Each point is reached from the start by the listed moves, each made once or not at all, plus a little noise. Is the number of moves made odd or even? Then give how often each move was made.

Moves:
(1): .30 .06 .71
(2): .29 -.31 -.24
(3): .42 .48 .53
Start: -.16 -.17 -.10
Points:
-.08 -.19 -.11 => even (0, 0, 0)
.17 -.14 .59 => odd (1, 0, 0)
.23 .30 .41 => odd (0, 0, 1)

Moves:
(1): -.23 .10 .00 .01 .10 .06 .04 .26 .38
(2): -.03 .33 .02 .17 -.08 -.06 -.10 -.03 .09
(3): .06 -.05 -.05 .12 .18 .04 -.04 .21 .02
(4): .01 .13 .03 .02 -.06 .02 -.20 .20 -.12
(5): -.01 .22 .08 .03 -.18 .00 .03 .13 .15
(6): -.14 .07 .11 -.29 .00 -.01 .15 .24 -.14
Start: .04 .05 -.10 .11 -.08 -.08 .01 .09 -.07
Points:
-.21 .62 -.06 .31 -.12 -.06 -.25 .53 .29 => odd (1, 1, 0, 1, 0, 0)
-.26 .41 .04 -.01 .01 .01 .18 .94 .33 => even (1, 0, 1, 0, 1, 1)
-.05 .18 -.01 -.05 .07 -.03 -.07 .74 -.32 => odd (0, 0, 1, 1, 0, 1)
-.27 .17 -.05 -.04 .19 .00 .15 .81 .18 => odd (1, 0, 1, 0, 0, 1)

Moves:
(1): -.16 -.04 .24 -.03 -.02 -.08 -.25 .14 -.08 -.10 .28
(2): .24 -.34 -.05 -.25 -.04 .12 -.41 .08 .29 .14 .13
(3): .34 -.03 .16 .01 .41 -.22 -.07 -.19 -.25 -.25 .25
(4): -.03 .05 -.27 .41 .01 -.11 .19 -.07 .04 -.09 -.11
(5): -.37 .02 -.06 .19 -.13 .10 .34 .20 .01 .22 .08
(6): .50 -.20 -.15 -.02 -.29 -.02 -.20 .04 .63 -.02 .03
(7): -.26 -.20 .13 .05 -.19 -.03 .05 -.04 -.12 .09 -.07
(8): .21 .17 -.07 .39 -.22 .08 .16 -.16 .25 .08 .00
Start: -.12 -.02 -.16 -.25 -.17 -.21 .21 -.06 .03 .05 .11
Points:
.30 -.18 -.17 .13 -.13 -.13 .22 -.16 .31 .23 .59 => even (0, 1, 1, 0, 1, 0, 0, 1)
.29 -.14 -.46 .50 -.15 -.27 .41 -.22 .38 .14 .45 => odd (0, 1, 1, 1, 1, 0, 0, 1)
-.94 -.19 -.15 .37 -.48 -.36 .56 .16 -.13 .15 .26 => even (1, 0, 0, 1, 1, 0, 1, 0)

Moves:
(1): .04 -.15 .13 -.14 -.18 .05 .13 .04 .00 .14 -.06 .21 -.17
(2): -.12 -.13 .05 -.03 -.29 .18 .28 .22 .32 .02 .37 -.10 .08
(3): -.02 .03 -.11 -.02 -.08 .05 -.25 .12 .34 -.14 .20 .12 -.01
(4): -.21 .01 .32 .00 .23 .19 .29 -.23 .07 .06 .01 -.15 -.08
(5): .10 -.03 -.28 -.05 .19 -.19 -.04 -.17 .18 .03 -.15 -.06 .19
(6): -.01 .18 -.12 .13 -.29 -.01 .21 -.23 .05 .17 -.01 -.04 .25
(7): .04 -.04 .09 -.04 .37 .05 -.10 .13 -.12 .02 .01 .08 -.25
(8): .09 .44 .42 .18 -.04 .05 .34 -.14 -.22 -.27 -.21 -.17 .00
(9): .18 -.05 -.05 -.19 -.26 .12 .08 -.12 -.01 .17 -.11 .14 .06
(10): .15 .17 -.17 -.02 -.13 -.18 -.05 -.07 -.04 -.33 .00 .07 .05
(11): -.32 .06 .01 .15 .08 .26 .07 -.01 .19 -.02 .05 -.03 .10
Start: -.12 -.06 -.04 -.04 -.16 -.11 -.04 .06 .16 -.13 .11 .07 .04
Points:
-.65 -.01 .01 .12 .13 .37 .68 -.23 .86 .16 .41 -.20 .34 => even (0, 1, 0, 1, 1, 1, 1, 0, 0, 0, 1)
-.11 .21 .29 -.15 -.41 .31 .66 -.25 .84 -.26 .23 -.14 .31 => even (0, 1, 1, 1, 1, 0, 0, 1, 1, 0, 0)
-.43 .60 .41 .21 -.54 .55 .70 -.57 .58 -.15 .06 -.04 .37 => even (0, 0, 1, 1, 0, 1, 0, 1, 1, 0, 1)
.08 -.09 -.07 -.23 -.89 .05 .38 -.25 .19 .35 -.06 .38 .18 => odd (1, 0, 0, 0, 0, 1, 0, 0, 1, 0, 0)
-.05 -.24 .07 -.25 -.03 .01 -.24 .35 .38 -.09 .25 .47 -.39 => odd (1, 0, 1, 0, 0, 0, 1, 0, 0, 0, 0)
.02 -.05 -.30 -.10 -.45 -.26 .27 -.31 .39 .21 -.10 .18 .32 => odd (1, 0, 0, 0, 1, 1, 0, 0, 0, 0, 0)
-.69 .31 .75 .26 -.19 .56 .94 -.11 .53 -.34 .34 -.35 .14 => even (0, 1, 0, 1, 0, 0, 0, 1, 0, 0, 1)

Moves:
(1): -.22 .13 -.23 -.18 -.11 .15 -.13 -.05 -.04 -.01 -.08 .09
(2): .08 .09 .01 -.13 -.09 -.12 .02 -.04 -.02 .05 .23 .11
(3): -.09 -.05 .02 -.06 .12 -.09 -.09 .09 .12 -.05 .07 .00
(4): .03 .01 .01 -.05 -.11 -.03 -.03 .07 -.08 -.17 .04 -.05
(5): .07 .14 -.15 .01 .09 .07 .36 .28 .14 .06 .02 -.11
(6): .07 -.23 -.04 .03 -.10 .01 .10 -.02 .11 .04 .14 -.04
(7): .09 -.12 -.02 -.14 .05 -.11 .07 .00 -.03 -.09 -.06 -.04
(8): -.21 -.13 -.17 .07 .00 -.09 .12 -.08 -.17 -.02 -.06 -.05
(9): .00 -.15 -.02 -.04 .27 .12 .15 .18 -.09 .00 .23 .15
(10): -.08 -.12 .16 -.10 -.10 .00 .06 -.22 .08 -.08 .01 -.08
(11): -.01 -.05 .00 -.07 -.16 -.02 -.16 -.20 -.07 .03 -.03 -.19
(12): .05 .01 -.03 -.02 .02 .01 .00 -.20 .06 -.10 .19 -.16
Start: .07 .05 -.05 -.24 -.05 .06 -.01 -.14 .06 -.09 .30 -.28
Points:
-.07 .03 -.66 -.59 -.52 .03 .26 -.38 -.01 -.23 .75 -.67 => even (1, 1, 0, 1, 1, 1, 0, 1, 0, 0, 1, 1)
.01 -.44 -.28 -.49 -.39 -.12 .49 -.30 .03 -.32 .36 -.84 => odd (0, 0, 0, 1, 1, 1, 1, 1, 0, 1, 1, 0)
.05 -.02 .12 -.53 -.41 -.09 -.10 -.60 .05 -.09 .52 -.45 => odd (0, 1, 0, 0, 0, 0, 0, 0, 0, 1, 1, 0)
-.09 -.23 -.26 -.44 -.05 .13 .46 -.30 -.07 -.38 .70 -.77 => odd (0, 0, 0, 1, 1, 0, 0, 1, 1, 1, 1, 1)
.01 .17 -.30 -.76 -.10 .26 .41 -.11 .11 -.36 .94 -.33 => odd (1, 1, 0, 1, 1, 0, 0, 0, 1, 1, 0, 1)

Moves:
(1): -.04 .01 -.09 .07 -.10 .02 -.10 -.16 .02 .09 .02 -.01 -.13 -.13 .23 -.08 -.01 -.22
(2): -.08 .11 .37 -.07 -.25 .11 .09 .03 -.20 .01 .05 .16 .01 -.08 -.06 .09 .03 .09
(3): -.06 -.19 .17 -.08 .06 -.04 -.12 .15 .00 -.15 -.02 -.06 -.04 -.16 .00 -.03 -.09 .07
(4): .07 .06 .00 .01 .00 -.17 -.04 .13 -.04 .05 .08 -.10 -.28 .04 .12 -.09 -.04 .02
(5): .10 -.06 .04 .00 -.05 -.05 .05 -.04 -.10 .19 -.05 -.10 -.07 -.01 .03 .01 .11 .09
(6): -.08 -.05 -.05 -.02 -.10 -.07 -.01 .15 .24 .03 .14 -.06 .03 .11 .07 -.01 .08 .04
(7): .30 -.04 .00 .08 .21 .04 -.14 .00 .26 -.03 .08 .19 .10 -.12 .03 .00 .12 .09
(8): -.05 .10 .05 .11 -.03 .34 -.01 -.19 .05 -.23 -.03 -.11 .12 .21 -.14 -.03 .16 .17
(9): .00 .17 .06 .00 -.02 -.20 -.27 -.04 .12 .04 -.15 -.03 -.05 .03 .10 .13 -.14 .24
(10): .18 .03 .04 .02 .05 .04 .00 .00 .35 .05 -.11 -.01 .04 .02 -.04 .01 -.05 -.01
(11): .07 .02 .12 -.02 -.21 .08 -.04 .02 .01 -.07 -.10 .14 -.14 .03 .11 .05 -.04 .11
(12): -.24 -.04 -.09 .04 .22 -.07 -.07 .13 -.07 .14 .00 .19 -.05 -.05 .00 -.10 .11 .02
(13): .06 .14 -.04 .20 .03 -.20 -.05 .22 -.12 .04 -.10 -.03 .02 -.04 .27 .05 -.07 -.06
(14): -.08 .00 .09 -.29 .06 .13 .16 .16 -.10 .07 .07 .00 .01 -.06 .04 .06 -.03 .06
(15): .05 .01 -.16 .04 .08 .19 .08 .08 -.08 .17 .04 .04 -.13 -.02 -.14 .09 -.02 .03
(16): -.03 .14 -.05 .09 -.01 .06 .20 -.02 -.07 .08 -.01 .11 -.06 -.12 .00 -.16 -.21 .00
(17): -.08 -.10 -.05 .29 .15 .10 .08 .08 .32 -.17 .08 .12 -.09 -.06 -.03 .34 .08 -.05
(18): .06 .22 -.14 -.22 -.11 -.07 -.10 .09 -.03 .05 -.07 .01 .08 -.11 .06 .03 .11 .04
Start: .09 -.12 .04 -.08 .08 -.15 -.03 -.05 .06 -.10 .07 -.14 .01 .02 .01 .14 -.19 .19
Points:
.15 .30 -.09 -.13 .05 -.39 -.47 .29 .53 .15 -.04 .41 -.08 -.23 .37 .10 -.16 .74 => odd (0, 0, 0, 0, 0, 1, 1, 0, 1, 0, 1, 1, 0, 0, 0, 1, 0, 1)
.18 .39 .38 -.04 .26 -.48 -.16 .70 .45 .39 .13 .28 -.24 -.26 .55 .13 -.38 .69 => even (0, 1, 0, 1, 0, 1, 1, 0, 1, 1, 0, 1, 1, 1, 0, 1, 0, 0)
-.23 .29 .23 .08 -.09 .45 .09 .69 .38 .00 .03 .35 -.31 -.45 .38 .46 -.14 .50 => even (1, 1, 1, 0, 0, 1, 0, 1, 0, 1, 1, 1, 1, 1, 1, 1, 1, 1)
.09 .34 -.08 .19 -.31 .11 -.24 -.08 .32 .06 .06 -.16 -.64 .15 .36 .06 -.42 .58 => even (1, 0, 0, 1, 0, 1, 0, 1, 1, 0, 1, 0, 0, 0, 1, 1, 0, 0)
.51 .60 .29 -.29 -.29 -.30 -.10 .73 -.04 .52 .06 .19 -.47 -.35 .63 .42 -.28 .94 => even (0, 1, 0, 1, 1, 1, 1, 0, 1, 0, 1, 0, 1, 1, 1, 1, 0, 1)
-.30 -.06 .11 -.29 .34 -.04 -.31 .51 .20 .01 .19 -.26 -.39 .10 .07 .16 -.16 .83 => even (0, 0, 1, 1, 0, 1, 0, 1, 1, 0, 0, 1, 0, 1, 1, 0, 0, 0)

Moves:
(1): .04 .06 .02 .03 .01 -.04 -.02 -.04 -.09 -.09 .02 .11 .02 .05 .08 -.04 -.02 -.06 .04 .04 -.03 .07
(2): -.04 -.03 -.03 .06 -.05 .03 .14 -.09 .03 .02 -.01 -.08 .11 -.08 .00 -.06 .05 -.07 -.01 -.12 .05 .01
(3): -.02 .03 -.01 -.08 -.07 .03 -.05 .10 -.01 .10 .03 -.09 -.03 .01 .02 .00 -.15 -.04 .06 .04 -.05 .00
(4): -.10 -.02 -.09 -.15 .09 -.04 -.01 .08 -.04 -.04 -.09 -.07 .06 -.09 .05 -.07 -.06 -.04 -.05 .02 .05 .01
(5): -.18 .07 -.10 .02 -.13 .04 .00 .09 -.02 -.16 .00 .09 -.19 .09 .01 .10 .12 -.13 -.04 .03 .03 -.03
(6): .15 .13 -.08 -.04 .13 .14 -.05 -.17 -.08 .10 .03 .07 -.13 -.05 -.01 -.02 .24 .08 -.11 .07 .13 .18
(7): .02 .05 -.03 -.10 .07 .11 -.14 -.04 .06 -.02 -.16 -.09 -.07 .18 .09 .09 .08 .07 .09 .18 .04 -.03
(8): -.09 .05 -.11 -.02 -.08 -.02 .12 .05 -.11 -.06 -.10 -.02 .04 -.05 -.01 .17 .04 -.07 -.12 -.02 .00 -.01
(9): -.10 -.02 -.11 -.06 .11 -.15 .07 -.10 -.03 .22 -.02 .07 .00 .13 .09 -.07 .13 -.13 .06 .09 .08 -.02
(10): -.04 -.05 -.01 .01 .08 -.09 -.06 -.16 -.07 -.09 .01 -.09 .05 .01 -.11 .09 .05 .02 .12 -.01 .02 .01
(11): -.02 .08 -.09 -.07 -.08 -.16 .04 -.09 .07 -.12 -.10 .04 .00 -.03 .08 .00 -.16 -.02 .13 -.03 -.01 .07
(12): .01 -.11 .06 .14 .03 .04 -.08 .02 .13 .15 -.10 -.03 -.13 .07 -.13 .01 -.11 -.07 .11 .09 .00 -.09
(13): -.09 -.05 -.03 .06 .19 .07 .12 -.05 .08 .06 .01 -.04 .13 -.01 .00 .05 -.05 -.05 -.09 -.13 .03 .05
(14): -.10 .01 .08 -.02 -.02 .07 .09 -.06 .05 .10 -.02 .14 -.10 .02 .01 .03 -.05 -.07 .00 .02 .01 .01
(15): .01 .09 .04 -.02 .01 .10 -.05 .12 .03 -.07 .03 -.01 -.05 -.08 .10 .08 -.03 -.07 -.04 .01 .06 -.09
(16): .01 -.12 -.10 .08 -.04 -.01 .00 .04 -.08 .02 .04 -.04 .03 .03 .13 .03 .03 -.12 -.07 .09 .02 -.01
(17): -.01 .00 .11 -.10 .03 -.04 .09 .13 .10 .07 .04 .00 -.05 -.20 .19 -.14 -.10 -.03 .12 -.09 .00 .05
(18): .14 .00 -.07 .01 -.12 .05 .03 .08 -.04 .10 -.17 .15 -.25 .06 -.16 -.07 .16 .08 -.06 -.15 .25 .13
(19): .20 .03 .10 -.08 -.15 .03 .07 .13 -.06 -.15 .10 -.03 -.01 -.08 .03 -.13 .05 -.10 -.01 .03 .05 -.01
(20): -.05 -.02 -.03 -.12 .15 -.07 .06 -.07 -.02 .10 -.05 -.18 -.08 .05 .06 -.02 .06 -.07 -.20 -.12 .13 -.04
Start: -.10 .17 .07 -.11 -.01 -.08 .02 -.02 -.03 .02 -.14 -.02 .02 -.17 -.07 -.14 .01 .01 .02 -.03 -.01 -.08
Points:
-.32 .14 -.43 -.43 .11 -.29 .24 -.19 .02 .37 -.94 -.22 -.31 .07 .00 -.16 .20 -.30 -.04 -.09 .58 -.05 => odd (0, 1, 0, 1, 0, 0, 1, 1, 1, 0, 1, 1, 0, 0, 0, 0, 0, 1, 0, 1)
-.45 .33 -.32 -.34 -.06 -.01 -.19 .21 -.33 -.39 -.36 -.21 -.12 -.03 .29 .30 .08 -.43 .00 .34 .14 -.15 => odd (1, 0, 1, 1, 1, 0, 1, 1, 0, 1, 0, 0, 0, 0, 1, 1, 0, 0, 0, 0)
-.41 .28 -.06 -.22 -.17 .03 .16 .14 -.11 -.13 -.33 .17 -.29 -.05 .42 .09 .11 -.38 .03 .22 .06 -.02 => odd (1, 0, 0, 0, 1, 0, 1, 1, 0, 0, 0, 0, 0, 1, 0, 1, 1, 0, 0, 0)
-.06 .47 -.31 -.32 -.26 .09 .23 .02 -.39 .04 -.24 .04 -.44 -.22 -.10 -.07 .67 -.41 -.14 -.07 .61 .09 => even (0, 1, 1, 0, 1, 1, 0, 1, 1, 1, 0, 0, 0, 0, 1, 0, 0, 1, 1, 0)
